Each point is reached from the start by the listed moves, each made 0, 1 or 2 times, or once backwards (-1), plus a little noise. Is the number of moves made odd or even? Then give how often each move was made.
In the rows, 128 means zero.

Moves:
(1): [117  96  95 136]
(2): [147 113 148 173]
(3): [141  98 138 134]
Start: [156 120 128 124]
Points:
[160  56  92 222] => odd (2, 2, -1)
[154 182 150 110] => even (-1, 0, -1)
[173  25 104 228] => even (2, 2, 0)

Moves:
(1): [135 129 121 125 117 125]
(2): [127 156 113 131 145 131]
(3): [145  99 135 137 168 118]
(4): [137 124 122 144 125 145]
(5): [119 123 123 133 121 123]
(6): [126 102 125 121 131 131]
Start: [124 125 140 114 134 148]
Points:
[136 176 129 138  91 195] => odd (0, 0, -1, 2, -1, -1)
[130 160 112 109 178 164] => even (0, 2, 0, 0, -1, 1)
[141  62 156 141 218 126] => even (-1, 0, 2, 0, 1, 0)
[165  69 141 143 249 160] => odd (-1, 1, 2, 1, -1, 1)
[126 161 153 100 140 132] => odd (0, 0, 0, -1, -1, -1)

Moves:
(1): [113 141 138 135 138 114 120 127 135 157]
(2): [136 119 128 111 100 141 128 141 141 148]
(3): [127 109 133 138 123 127 132 139 130 132]
(4): [146 125 118 143 146 123 144 127 122 158]
(5): [125 146 144 122 112 109 136 115 111 146]
(6): [128 147 150 137 132 134 131 123 118 133]
(7): [125 134 114 126 119 134 116 118 120 121]
(8): [155 111 129 134 140 143 115 110 123 138]
(9): [119 119 130 113 131 125 135 132 116 131]
Start: [118 124 139 113 128 132 131 125 125 119]
Points:
[133  42 121  96 148 159  83 125 140 197] => odd (2, 1, 1, 0, -1, -1, 1, 2, 2)
[176  68  95  85 106 171  94 100 124 222] => even (1, 2, 0, 1, 0, -1, 2, 2, 1)
[ 74 162 180 103 121  61 131 101 111 136] => odd (1, -1, 0, -1, 2, -1, -1, 0, 0)
[157 138 202 141  85 134 153  92  68 226] => even (0, 1, 2, 1, 2, 2, 1, 1, 0)
[113 112 128  73 120 175  77 116 140 121] => even (1, 1, -1, -1, -1, 0, 1, 1, 1)
[151 114 128  92  52 122 119 101 108 249] => odd (1, 2, 1, 1, 2, -1, 2, 1, 0)
[157 138 136 116  83 167 130 132 138 184] => even (0, 2, 0, 1, 0, 1, 1, 0, -1)

Moves:
(1): [145 122 114 128 114 122 128 130 117 114 130 118 127 124]
(2): [133 129 130 116 106 119 122 135 139 124 122 115 121 153]
(3): [128 116 126 111 106 118 144 140 118 133 152 111 129 143]
(4): [129 161 147 140 117 117 124 131 125 114 121 125 137 159]
(5): [118 125 140 115 123 126 138 130 126 113 125 129 121 132]
(6): [122 123 122 113 117 136 105 109 114 138 134 115 134 131]
(7): [139 123 113 112 109 139 125 132 109 133 158 118 110 127]
(8): [127 110 125 123 146 152 116 140 120 135 142 119 123 104]
(9): [131 123 125 124 122 140 139 123 115 134 119 112 126 121]
(10): [126 121 127 132 125 117 127 141 116 132 129 120 110 128]
(11): [146 150 139 104 116 104 132 133 123 129 128 121 134 139]
(12): [137 134 138 145 138 133 120 123 125 140 117 141 133 130]
Start: [127 128 129 129 129 114 133 115 132 113 108 120 112 128]
Points:
[107  91 133 125 178 146 159 164 144 137 124  82 117  83] => odd (-1, 0, 1, 0, -1, -1, -1, 2, 1, 0, 0, -1)
[166  58  42 145 161 247  78  65  68 171 162 111  95   7] => odd (1, -1, -1, -1, -1, 1, 2, 1, 1, -1, -1, 1)
[105  22  74  50  98 188  87 142 117 120 176  53  48  91] => even (0, 2, 0, -1, 1, 1, 1, 2, 0, 0, -1, -1)
[227 189 120 102  87 123  95 123  55 135 138  75  97 126] => odd (1, 0, -1, 1, -1, 0, 2, 1, 1, 0, 2, 1)
[149  73 103  40  67  73 113 147 112  81 105  37  83 134] => even (2, 2, 0, -1, 1, 1, -1, 1, 0, 1, 1, -1)
[144 115 124  23  69  72  96 136  52 110 142  32  81 128] => even (1, 0, 0, 0, 1, 2, 0, 1, 0, 2, 2, -1)
[173 105 104  21  60  62 120 141 128 125 133  29 116 157] => even (1, 2, 1, -1, -1, 1, -1, 1, 0, 0, 2, -1)
[162 129 161 173 148 144  85 138 109 119  29  76 100 133] => odd (1, 2, -1, 1, 0, 0, -1, 2, 2, 1, 0, 2)

Moves:
(1): [125 138 131 136 129 140 126 125 127 131 133 119 133 137 146 130 127 124
 122]
(2): [129 130 131 129 130 119 130 125 120 124 133 118 124 137 118 139 129 127
 123]
(3): [134 131 123 121 124 130 132 141 131 124 130 126 122 137 126 144 123 126
 117]
(4): [116 129 133 123 139 136 135 128 127 117 131 134 127 138 117 127 132 132
 132]
(5): [119 124 134 128 130 123 127 128 133 128 127 127 135 129 125 132 130 136
 128]
(6): [138 133 138 127 130 125 129 117 141 119 137 131 134 128 120 122 127 119
 132]
(7): [140 121 129 131 116 121 140 117 133 128 121 142 118 129 133 122 127 125
 121]
(8): [133 135 130 138 134 123 123 132 134 125 138 120 123 133 137 135 133 135
 130]
(9): [115 132 130 134 120 136 115 129 125 135 133 116 133 136 130 103 133 135
 127]
(10): [129 116 130 140 128 127 127 146 118 135 117 122 118 125 119 120 109 137
 123]
(11): [130 134 123 134 133 116 123 122 122 116 141 129 131 133 130 137 121 131
 125]
(12): [139 124 128 127 126 136 124 130 128 126 133 116 136 117 143 131 126 145
 129]
(13): [116 142 126 123 134 135 133 133 144 123 136 118 121 118 130 132 133 144
 124]
(14): [139 121 124 141 122 125 121 118 128 140 135 124 122 141 123 123 116 123
 128]
(15): [141 118 122 140 129 132 117 122 131 129 127 120 124 138 124 132 120 120
 114]
(16): [117 124 125 137 120 124 125 130 123 118 127 120 122 131 128 130 127 130
 134]
(17): [129 126 135 127 134 116 117 125 124 125 141 118 122 122 138 139 121 132
 129]
(18): [126 138 131 129 123 133 123 115 130 128 118 129 133 139 125 121 130 128
 133]
Start: [126 120 137 128 126 119 131 139 115 121 129 132 120 118 123 118 126 122
 130]
Points:
[153 136 167  92 121  84 143 147 145 101 145 180 119 118 112 102 136  97
 133] => odd (-1, -1, 2, 0, 0, 2, 1, 1, 1, 0, 0, -1, -1, -1, -1, -1, 1, 0)
[ 44 138 129 130  92 135 108 209 101 145  89  51  81 150  54  94 109 177
  99] => odd (-1, 2, 2, -1, 1, -1, -1, -1, 2, 2, -1, -1, 2, 0, 0, 1, 0, 2)
[135 155 178 103 142  55 144 117 160  26 178 105  95 131  92 184 102 191
  96] => odd (-1, 2, 2, 1, 2, 2, 2, 0, 0, 1, 2, 1, 2, -1, 0, 0, 2, 2)
[ 99 115 164 159 123  69 108 115 133 119 205 103  89 141 150  99 111 180
 123] => even (0, 0, 0, 1, 2, 0, 2, 1, 2, 0, 1, 0, 1, 2, -1, 0, 2, -1)
[ 92  92 155 162 119 120  99 192  66  97 135  70 113 162  83 107  93 199
 164] => odd (-1, 1, 1, 2, 1, 0, -1, 1, 1, 2, 0, 2, -1, 1, -1, 2, 0, 1)
[114 126 185 118 157 151 177 170 176  82 143 139 134  63 137  82 161 199
 163] => odd (0, -1, -1, 2, 1, 2, 1, 2, 0, 1, -1, 2, 1, -1, -1, 0, -1, -1)
[140  94 141 165 131 138 132 149 115 123  95  83 114 145  83 147  79 149
  77] => odd (1, 2, 0, 0, 2, 0, 0, -1, -1, 2, 0, 1, 1, 0, 2, 0, -1, 1)
[ 90 160 163 181 129 214  83 149 133  99 153   7 139 216 112  96 130 180
  99] => even (2, 2, 1, 2, 1, 1, -1, 1, 2, 1, -1, 2, 1, 0, 2, 1, -1, 2)
[ 63 158 166 150 166 112  71 154 125 123 193  30  85 194  82 132 116 222
 119] => even (-1, 2, 1, 2, 2, -1, -1, 2, 2, 1, 0, 0, 2, 2, 0, -1, 2, 2)
[129 156 130 164 116 154 140 101 137 145 144 131 135 121 162  72  89 161
 117] => even (2, -1, -1, 0, 0, 0, 1, -1, 0, 1, 2, 1, 2, 2, -1, -1, -1, 1)
